Each point is reached from the start by the listed moves, each made 0, 1 or 2 times, or once backwards (-1), plus a little noise. Is the number of moves made odd or even? Then give how often each move was made.
In the rows, 128 means zero.

Moves:
(1): [137  99 121 119]
(2): [100 128 112 102]
Start: [140 150 121 120]
Points:
[185 101 120 128] -> odd (2, -1)
[ 89 146  91  69] -> even (0, 2)

Moves:
(1): [129 116 150 151 116 139 139 114 163 130]
(2): [118 138 143 135 143 121 129 130 140 127]
(3): [114 116 129 121 134 130 124 125 114 133]
(4): [139 126 134 131 123 111 120 127 130 146]
(5): [131 141 132 137 128 125 110 117 119 120]
(6): [110 146 129 133 112 139 135 128 121 140]
(7): [129 130 139 130 129 131 148 143 107 122]
(8): [131 133 126 149 131 142 127 132 136 138]
(9): [121 122 121 158 123 127 136 137 140 131]
Start: [126 126 129 125 145 132 137 133 133 125]
Points:
[130 138 171 143 159 173 190 147 177 113] -> even (1, 1, -1, -1, -1, 0, 1, 1, -1)
[ 95 181 176 103 178  84  87 128  43 152] -> even (-1, 2, 2, 2, 2, 1, 1, 0, -1)
[111  94 194 129 173 119 154 131 102  96] -> odd (1, 1, 2, 0, 1, -1, 2, -1, 0)
[ 90 186 197 196 117 195 135  82 182 129] -> even (2, 1, 0, -1, 2, 2, 0, 1, -1)
[ 51 142 155 198 143 185 207 187 103 178] -> odd (0, 1, 2, 0, -1, 2, 2, 2, 1)

Moves:
(1): [126 137 133 115 130 128 113 141 123 130 130 118 127 120 125 128 128 135]
(2): [133 125 123 133 120 137 115 129 118 132 122 132 128 121 127 128 125 134]
(3): [132 132 130 128 127 126 125 117 116 128 132 133 125 130 136 126 134 127]
(4): [125 139 142 129 131 138 130 133 126 132 125 119 126 137 142 132 134 128]
(5): [122 134 128 120 115 132 123 124 130 118 131 135 137 135 130 144 128 140]
(6): [123 120 125 133 124 118 124 124 132 131 131 103 113 129 128 153 122 127]
(7): [117 113 131 122 135 139 137 118 138 129 133 141 120 126 135 127 122 114]
(8): [122 126 118 129 125 123 140 125 132 121 125 124 139 125 132 124 143 116]
(9): [121 137 116 135 129 120 126 119 118 138 147 147 142 133 139 127 141 123]
(10): [115 129 127 120 129 118 131 133 114 136 123 123 128 127 135 121 124 132]
(11): [133 131 120 127 129 126 138 131 123 136 138 132 123 133 121 135 130 128]
(12): [115 126 136 128 122 127 123 132 121 125 130 130 131 134 115 120 140 124]
(13): [131 109 124 113 119 133 143 132 134 127 132 116 140 126 132 130 132 143]
(14): [131 136 121 109 129 124 133 125 131 130 127 129 131 137 138 113 118 120]
(15): [136 108 121 125 135 135 124 153 122 125 134 131 138 125 139 138 121 109]
(16): [136 121 122 116 127 120 117 134 124 123 125 121 115 144 135 125 147 123]
(17): [127 135 124 128 126 123 124 125 116 106 143 122 119 122 133 113 132 132]
(18): [126 130 131 110 113 119 114 142 137 131 142 133 123 118 129 135 120 133]
Start: [123 125 133 129 145 137 126 141 131 127 129 123 134 120 133 128 132 127]
Points:
[119 117 108  72 209 143 148 218  69 162 203 105 140 160 211 112 156  79] -> odd (2, -1, -1, 2, -1, 0, 1, -1, 2, 1, 2, 0, 1, 1, 2, 1, 1, -1)
[ 50 101 112 173 108 116 157  79 102 128 114 116 182 107 121 133 158 167] -> even (-1, 1, 0, -1, 1, 1, 0, 1, 1, 2, -1, 1, 1, -1, -1, -1, 0, -1)
[106 143 155  81 157 156 102 134  92  71 111 120  75 144 220  40 169  78] -> odd (0, 1, 1, 2, 0, -1, 2, 1, -1, 1, -1, 0, -1, 1, 0, 2, 2, 0)
[127 141 105  56  79  68  71 198  93  85 174  58  59 125 146 187 143 197] -> odd (0, 0, 0, 0, 2, 1, -1, 0, -1, 2, 2, -1, 0, -1, 0, 2, 2, 2)
[119  91  98 109 186 179 129 138 150 100 147 222 185 136 176  95  98  31] -> odd (0, 0, -1, -1, 1, -1, 2, 0, 1, -1, -1, 0, -1, 2, 2, 0, 0, -1)
[135 187 122 124 106 101  97 105 125  32 164 117 128 144 201 131 193 121] -> even (-1, -1, 2, 1, 2, 0, -1, 2, 0, -1, -1, -1, -1, 0, 0, 1, 2, 1)
[125  98 155  71 124 171 109 202 109 148 138 132 145  51 173 106 105 126] -> odd (1, 2, 2, 1, -1, -1, 1, 1, -1, 1, 0, 0, 1, 0, 1, -1, 0, 2)
[110  72  83   7  71  68 105 133 122 102 152  72  71 136 198 134 121 122] -> odd (-1, 1, 2, -1, 1, 2, 1, 1, -1, 2, 0, 0, 1, 2, 0, 2, 1, 2)
[ 97  39  82  16  76 161 143 185 126  89 196 122 171  92 149 155 106 101] -> even (1, 2, 1, -1, 2, 1, 2, 2, -1, 0, 2, 2, 2, 2, 2, -1, 1, 1)
[ 67 110 107  59 101 140 190 114 108 120 111  94 172 172 174 109 197 152] -> odd (0, 1, 0, 1, 2, 0, 1, 2, 0, 2, 1, 1, 2, 1, -1, 1, 0, -1)

Moves:
(1): [145 125 131 126 134 142 137 114 133 117 118 124 120 114 126 133 119 130
 144 123 122 128 124 134 134 134]
(2): [114 117 121 126 126 154 128 121 126 144 126 124 118 136 116 129 116 123
 129 120 120 125 139 125 138 139]
(3): [126 127 124 114 128 121 119 113 129 118 127 145 129 119 132 134 123 135
 121 132 111 131 146 122 125 110]
(4): [124 130 132 123 134 125 131 134 134 139 127 129 131 130 138 134 126 129
 132 130 134 117 135 126 122 130]
(5): [134 117 122 107 122 153 147 120 130 143 145 125 140 115 124 127 132 129
 121 128 133 129 117 117 106 138]
(6): [136 130 122 124 130 139 124 130 124 115 117 136 147 109 132 126 141 105
 125 121 136 137 124 121 151 127]
(7): [117 105 148 124 136 129 144 132 144 107 132 136 127 140 130 109 128 118
 119 143 128 124 126 128 128 131]
(8): [131 127 133 130 136 127 116 134 144 120 131 126 126 130 138 128 122 124
 125 128 135 139 142 131 123 140]
(9): [120 128 136 111 123 134 136 109 125 134 139 130 131 132 131 125 141 103
 130 122 112 127 131 137 122 151]
(10): [128 131 128 125 131 129 126 124 138 135 128 117 131 127 119 141 137 126
 128 122 138 122 120 139 138 125]
(11): [132 116 120 133 133 128 107 116 128 127 130 122 125 121 128 117 127 129
 127 122 128 132 124 119 126 127]
(12): [133 129 133 142 140 122 119 126 129 137 119 129 121 137 115 126 130 126
 134 125 114 131 130 126 121 125]
(13): [124 120 121 113 124 129 128 139 125 131 115 133 125 129 125 128 124 130
 137 123 128 129 131 136 136 131]
(14): [110 118 131 123 122 124 136 136 123 115 131 135 125 106 116 150 102 130
 142 127 130 136 133 114 112 131]
(15): [130 119 120 148 137 133 114 147 127 120 137 122 128 123 120 139 134 125
 144 142 127 111 144 143 125 121]
(16): [131 144 135 126 131 130 126 119 134 129 131 100 133 131 114 128 124 123
 128 138 142 120 136 121 140 124]
(17): [124 126 130 128 131 135 138 127 125 134 127 115 122 123 124 116 126 128
 140 126 139 143 130 138 127 124]
(18): [129 135 123 125 135 120 127 121 125 125 121 137 124 118 127 135 136 119
 126 128 138 127 138 124 113 137]
(19): [123 139 111 119 124 118 124 129 128 127 120 123 159 137 126 120 126 140
 134 131 120 143 124 119 129 139]
(20): [114 136 111 116 128 134 125 125 119 128 127 134 140 145 132 117 118 107
 124 122 118 111 117 139 119 126]
(21): [138 124 121 126 123 125 133 138 133 136 118 131 126 134 137 142 126 119
 128 136 127 138 125 135 130 129]
(22): [132 122 144 127 131 138 118 137 105 135 112 120 140 128 138 135 135 134
 123 127 133 134 106 145 115 130]
(23): [128 131 125 127 138 126 128 134 124 129 131 134 128 112 130 129 126 131
 123 132 122 125 135 126 127 119]
(24): [122 138 133 132 118 120 119 131 140 133 119 133 114 125 122 130 120 134
 136 133 122 126 130 123 129 136]
Start: [119 147 127 135 131 121 117 139 119 114 130 112 126 145 127 134 122 125
 135 132 130 123 132 126 128 143]
Points:
[124 169 169 103 200 161  18  53 177 179  67  67  47 117 104 136  90 111
 126 104 158  93 208 108 135 191] -> odd (1, 2, 1, 2, 0, 0, 0, 2, 0, 1, 2, 1, 1, -1, -1, 2, 0, 2, -1, 0, -1, 1, 1, 2)
[155 167  40  74 132 113 113 104 110 133 129 183 146   7 139 183 202  31
 152 122 102 150 164 128 110 150] -> even (0, -1, 1, 0, 1, 2, -1, -1, 2, 1, 1, 0, 0, 0, 1, -1, 1, 2, 0, 0, 2, -1, 2, 1)
[ 81  30  85 152 106 208 102 182  32 184 180  80  83  68  60 187  90 146
 194 108 148 122 100 141  19 156] -> even (-1, 1, -1, -1, 2, -1, -1, -1, 0, 0, 2, 0, 1, 2, 2, -1, 1, 0, -1, 0, 0, 1, 0, 0)

Moves:
(1): [114 129 138 132 124 117 117 120 129 126 138 129 129 132 134 136 122 126
 139 108 133 129 131 126 130 134]
(2): [133 129 134 120 134 134 123 137 121 117 121 131 126 122 133 127 128 130
 119 125 128 128 125 132 121 124]
(3): [134 125 133 124 127 114 131 137 132 125 117 134 129 137 142 139 138 125
 131 113 126 112 113 124 121 131]
(4): [107 115 139 144 122 118 131 131 132 128 124 127 120 124 133 124 118 132
 130 126 121 127 134 128 143 116]
(5): [120 126 127 134 121 130 120 138 125 120 121 131 120 130 120 124 128 133
 131 128 119 119 126 127 116 128]
(6): [129 130 126 124 120 128 131 134 138 128 135 126 120 126 113 127 129 142
 124 127 120 122 144 119 131 139]
(7): [103 126 119 129 122 128 126 126 128 131 123 133 133 134 136 127 136 128
 127 151 120 119 107 125 131 120]
(8): [131 129 117 136 114 125 142 154 121 129 120 126 133 140 127 134 123 134
 126 133 126 134 141 138 118 141]
(9): [129 125 123 123 124 123 132 126 131 128 130 126 133 127 133 129 127 125
 127 134 124 128 134 126 131 129]
(10): [128 144 133 133 135 132 109 124 120 128 134 129 121 134 109 122 127 134
 123 128 121 130 126 133 118 127]
(11): [116 130 119 139 117 132 121 112 140 131 120 135 128 131 133 126 131 127
 132 130 134 140 126 119 117 132]
(12): [120 135 116 125 133 118 127 136 127 138 135 129 121 128 115 135 141 123
 120 140 129 126 121 122 129 110]
(13): [128 131 138 132 128 111 135 144 134 139 138 124 133 128 122 136 124 133
 134 118 122 128 123 121 123 129]
(14): [130 131 128 126 121 117 129 139 125 119 127 136 135 125 133 123 129 126
 123 129 131 118 123 129 116 134]
(15): [135 132 124 123 124 137 122 128 137 125 131 126 126 126 137 118 134 124
 134 123 130 118 133 122 145 135]
(16): [122 127 117 138 128 124 130 130 124 125 129 134 133 130 132 145 125 131
 128 133 136 130 133 132 125 121]
(17): [140 143 137 120 129 128 123 130 132 127 136 132 118 130 133 136 137 131
 132 129 140 125 125 138 118 134]
(18): [121 122 123 130 136 124 132 133 131 143 126 134 133 121 127 131 126 122
 131 129 130 128 128 126 135 130]
(19): [131 132 126 125 129 119 140 135 135 127 124 124 138 118 125 128 136 125
 134 132 125 124 124 134 134 131]
(20): [126 139 137 125 126 129 132 137 141 128 144 135 138 126 118 124 119 123
 133 134 120 131 123 127 152 128]
(21): [137 119 135 128 131 128 136 137 120 134 119 137 123 115 132 117 132 126
 126 129 119 138 116 125 125 135]
(22): [125 130 123 128 116 130 127 129 134 132 132 134 132 137 124 131 141 137
 134 138 130 131 131 131 119 132]
(23): [133 133 130 127 126 138 133 133 123 119 137 127 126 131 135 129 135 117
 128 129 130 118 142 117 132 127]
(24): [134 120 111 130 137 119 116 128 132 141 139 122 136 125 121 140 148 119
 123 123 137 122 121 135 116 135]
Start: [112 132 139 128 120 131 129 120 130 112 127 134 129 130 127 130 125 126
 119 127 126 140 121 118 137 122]
Points:
[149 194  74 137  56 126 138 165 178 118  87 174 141 202 129 201 163 175
 159 158 153 151 152 153  55 177] -> even (-1, 0, 2, -1, 1, 0, -1, 2, 2, 1, 2, 0, 0, -1, 1, 2, 2, 1, 1, 0, -1, 2, -1, -1)
[ 77 115 130 140  73 166 170 114 170 140 116 136 145 123 177  94  77 119
 137 142 118 166 171  54 186 167] -> odd (0, 0, -1, 0, -1, 1, 1, 1, 1, -1, 2, -1, 1, 0, 1, -1, 0, 2, -1, 0, 0, -1, 1, -1)
[161 126 161 132  84 109  99 155 139  69  54 161 118 119 161 104 178 171
 136  87  89 127 104 137  69 176] -> odd (0, 2, 2, 1, 1, 0, -1, 0, 2, 2, 1, -1, 0, 0, 2, 1, 0, -1, 2, -1, 2, 2, -1, 0)
[112 129 157  83  58 176 117 172 118  62  67 186 103 130 208  68 184 151
 137 168 120  61  74 132 104 168] -> odd (0, 1, 0, 0, 2, 0, 2, 0, -1, -1, -1, -1, -1, 2, 2, -1, 2, 1, 0, -1, 1, 2, 0, -1)
[157 204 126  95  57 199 118 130 117   7 108 129 159 139 169  54 142  95
 125 163 127 105 175 120 121 173] -> even (0, 1, -1, -1, 1, -1, 0, 1, 2, 1, 1, -1, -1, 2, 2, -1, 0, -1, 2, 0, -1, 0, 2, -1)
[ 35  98 144 120  75 101 127 102 185 138  71 184 132 130 214 101 190 115
 176 135  95  90  54  64 170 133] -> even (1, 0, 2, 1, 0, 0, 2, -1, 1, 0, 1, 0, 0, 0, 2, -1, 0, 2, 1, -1, 1, 2, 0, -1)

Moves:
(1): [118 131 139 138 130 123 138 119 119 124 123 124 137 129 126 143 121 126
 129 138 116 125 132 114 122]
(2): [127 139 140 141 126 137 131 131 134 114 140 121 124 126 120 138 123 122
 141 132 127 133 134 119 146]
(3): [131 127 126 129 132 125 118 119 135 135 130 134 113 124 121 130 125 120
 116 129 123 129 132 126 142]
(4): [129 119 137 130 147 141 133 127 131 122 141 122 140 130 143 134 134 130
 133 142 135 125 123 107 127]
(5): [135 116 127 126 110 112 125 121 132 114 133 122 131 116 142 141 133 114
 137 135 125 125 135 139 132]
(6): [109 124 135 121 125 133 145 126 146 125 136 125 121 132 114 121 140 121
 121 125 151 124 126 130 113]
(7): [122 118 134 123 134 128 115 118 136 119 101 141 140 122 146 130 134 127
 158 136 122 142 131 136 126]
(8): [135 127 135 127 120 146 125 143 125 128 137 135 146 113 126 133 117 144
 129 127 128 126 129 138 135]
(9): [119 122 124 137 117 127 128 148 131 135 132 128 137 122 131 123 126 108
 134 125 122 131 129 127 129]
(10): [121 124 123 138 127 131 115 131 136 122 128 123 120 121 133 136 135 136
 132 116 120 126 136 129 128]
(11): [128 129 131 134 125 128 126 133 138 121 137 135 123 139 125 138 128 129
 129 129 119 128 117 143 109]
(12): [120 117 132 118 138 126 126 125 121 120 132 124 116 134 134 124 125 126
 127 120 120 138 130 126 126]
(13): [120 138 107 115 121 124 133 127 141 127 140 144 121 121 130 128 144 131
 139 127 126 130 139 127 130]
(14): [119 124 127 135 129 117 129 116 147 124 112 137 126 118 112 123 119 132
 141 106 139 116 115 141 142]
(15): [127 122 117 120 128 136 130 108 130 123 133 123 141 148 143 131 122 125
 126 137 126 121 123 142 135]
(16): [133 109 131 128 143 125 128 134 144 137 132 121 131 130 126 126 122 131
 130 127 128 134 142 132 123]
(17): [131 136 137 134 138 127 125 126 124 133 129 123 141 125 122 121 139 127
 108 123 112 119 144 147 131]
(18): [142 115 130 132 117 131 123 122 122 126 138 144 132 135 130 115 145 126
 127 126 148 124 131 127 135]
(19): [124 143 128 128 133 117 129 145 121 118 137 136 127 126 130 128 117 120
 130 128 132 127 135 136 136]
(20): [132 130 133 120 124 120 119 134 128 149 128 115 129 122 117 128 138 139
 139 129 130 125 116 134 128]
(21): [126 130 124 129 128 131 126 122 130 128 115 112 134 123 111 143 138 119
 126 122 125 139 131 122 136]
(22): [126 132 121 117 120 144 112 124 135 131 133 128 141 117 120 122 119 119
 129 122 140 138 111 105 114]
(23): [136 133 123 141 134 131 152 120 117 135 118 124 122 118 128 140 117 124
 150 115 126 129 113 148 126]
(24): [132 122 141 127 126 133 142 143 135 133 129 122 122 132 128 139 138 124
 126 120 135 120 131 124 122]
Start: [136 117 138 141 121 140 121 127 132 129 125 124 120 121 129 125 127 133
 134 130 134 136 123 122 121]
Points:
[136  64 147 140  93 175 104  72 133  83 205 127 158 179 185 143 148 143
 107 171  88 114 128 194  74] -> even (1, 0, 0, 0, 1, 1, 0, 1, 0, 1, 2, 1, 0, -1, 2, 0, 1, 1, -1, 0, -1, 0, 0, -1)
[124  23 158 142 158 221 139 151 241 155 108 138 179 106 103 145 153  99
 164 100 232 153 115  48 102] -> odd (0, -1, 1, 2, -1, 1, 1, 1, 1, 0, 0, -1, 0, 1, 0, 2, -1, 1, 0, -1, 2, 1, 0, 2)
[145  44 224 209 123 144 187 139 215  30 168 126  81 142 189 212 170 110
 191 133 182  89 160 211  78] -> odd (0, 1, 0, 1, 2, 2, 1, 0, -1, 2, 2, -1, -1, 0, 0, 1, 0, 1, 1, -1, -1, -1, 1, 2)
[157  50 187 158  91 148  83  62  55 127 104  97 249 135 172 140 149  80
 138 163  60 132 130 165 169] -> even (2, 0, 0, 0, 1, -1, 1, 1, 2, -1, 0, 2, -1, 0, 2, -1, 2, 2, -1, 1, 1, 0, 0, 0)
[142  85 182 111  36 119  65 169 161 129 216 157 122  87  79 106 172  95
  67 157 124 146 158 189 103] -> odd (0, 0, 2, -1, 2, 2, 0, 2, 1, -1, 2, 1, 0, -1, -1, 0, 1, 1, 0, 1, 0, 0, -1, -1)
[ 63 100 146 131 123  59  37 119 120 110  26 114 120 100 143 188 152 117
 188 100  41 146 162 170 181] -> odd (2, -1, 1, -1, 0, -1, 2, 0, 1, 2, 0, 2, 0, 1, 1, -1, 0, 0, 2, 2, 2, -1, -1, 1)

Moves:
(1): [148 131 141 129 138 136 130 116 117 129 135 131 123 132 142 118 132 116
 136 121 122 120 104 144 122 126]
(2): [134 133 121 129 135 127 129 125 117 142 123 136 123 133 124 131 141 133
 140 125 138 126 133 133 127 125]
(3): [120 138 115 136 114 133 131 124 132 129 131 129 127 115 132 121 131 124
 134 131 130 127 122 130 119 113]
(4): [136 130 122 126 128 137 122 147 128 128 125 127 123 126 137 122 126 133
 133 137 143 139 134 137 120 130]
(5): [124 127 119 121 137 136 110 117 131 135 137 133 131 128 136 126 131 121
 126 126 128 123 136 155 117 139]
(6): [122 109 114 119 116 140 126 125 129 131 126 134 111 124 143 134 153 131
 138 130 125 108 124 127 123 143]
(7): [116 129 124 122 148 124 128 129 131 136 125 155 128 123 105 132 130 121
 132 126 136 152 110 133 136 102]
(8): [123 124 138 121 125 130 114 110 119 119 128 123 133 133 127 130 116 120
 124 122 141 140 117 117 126 133]
(9): [149 150 135 125 117 127 142 128 141 143 147 126 122 130 112 141 125 119
 145 136 123 125 132 122 129 126]
(10): [121 122 121 116 140 117 124 137 134 124 123 125 101 109 129 128 127 139
 116 139 139 134 124 126 152 116]
(11): [116 132 125 124 129 129 125 128 134 133 129 123 130 119 132 136 121 134
 136 135 130 115 125 133 142 127]
(12): [137 132 111 125 135 109 137 136 129 131 125 143 126 114 126 114 133 127
 122 123 136 124 127 150 120 140]
(13): [128 140 126 135 132 122 134 125 140 136 117 130 124 129 129 135 124 131
 128 124 124 129 131 128 127 127]
(14): [128 118 132 127 119 132 107 124 128 129 127 122 125 119 121 113 118 130
 126 128 125 132 124 127 129 127]
(15): [120 113 123 148 114 134 109 131 131 129 142 128 141 106 132 135 135 119
 143 130 117 127 120 140 131 128]
(16): [136 135 135 133 134 124 137 137 129 113 134 115 121 146 119 126 120 126
 135 140 119 131 132 129 122 128]
(17): [141 113 127 118 145 140 129 138 119 131 130 144 116 124 120 124 112 132
 123 100 134 121 126 132 124 119]
(18): [126 116 125 121 135 128 143 134 112 150 141 126 118 132 136 131 115 141
 133 141 115 124 127 143 124 130]
(19): [133 146 138 121 129 126 133 123 127 131 132 135 130 128 129 126 122 130
 144 126 125 140 130 130 126 126]
(20): [126 128 108 129 133 121 134 144 135 125 137 108 134 135 125 109 135 132
 122 123 138 125 125 144 133 136]
(21): [121 123 132 113 124 121 125 141 123 133 125 132 118 135 121 136 113 131
 135 125 121 126 125 124 139 128]
(22): [131 136 123 144 154 124 119 152 134 149 135 136 128 118 142 110 126 117
 126 133 139 134 127 123 109 107]
(23): [130 151 131 123 129 128 130 132 128 134 123 125 128 117 118 137 126 122
 117 130 123 138 119 123 122 131]
(24): [134 123 127 116 131 124 137 125 121 127 128 126 122 131 128 127 127 117
 135 129 133 123 143 137 130 142]
Start: [126 138 127 127 122 126 129 136 124 125 116 138 122 143 122 118 124 138
 112 135 147 126 131 126 121 128]
Points:
[153 106  76 141 107 142 124 106 102  91  83 202 128 116 144  78 205  84
 130  80 158 103  69 228  67 175] -> odd (2, 0, 1, 1, 0, 1, 1, 0, -1, -1, -1, 2, 1, 0, 1, 0, 0, -1, -1, 0, 0, -1, 0, 1)
[130 179  80  58 139 108 153 181 112 163  88 102  73  74 180  76  69 228
  56 156 164 114  83 225 132 191] -> odd (1, -1, 0, 2, 0, 0, -1, 0, -1, 1, 2, 2, 1, 1, -1, -1, 0, 2, 1, 1, 0, -1, 2, -1)
[101 158  99   7 145 125 171 136  80 174 122 200  39  83 106 115  62 173
 190 204 189 178 119 211 151  89] -> odd (0, 0, 2, 2, 0, 0, 2, 0, 0, 1, 2, 1, -1, 1, -1, 0, 0, 2, 2, -1, 0, -1, 0, 2)
[157 210 106 168 175  67 161  81 136 201 161 193 127  67 103  66 113  40
 161 152 156 169  51 230  73  63] -> even (2, 0, 2, -1, 0, -1, 2, 1, 1, 0, 0, 2, 2, 1, 1, 0, -1, 1, 0, 0, -1, 1, 0, 2)
[164 127  85  92 130 129 116 209 120 142 102 144  81 136 127  58 128 105
 131  71 189  93  82 145  83 176] -> odd (1, 0, 0, 1, -1, 2, 0, 1, 0, -1, 0, 1, 1, 1, 0, 0, 1, -1, 0, 2, 2, 1, 1, 1)
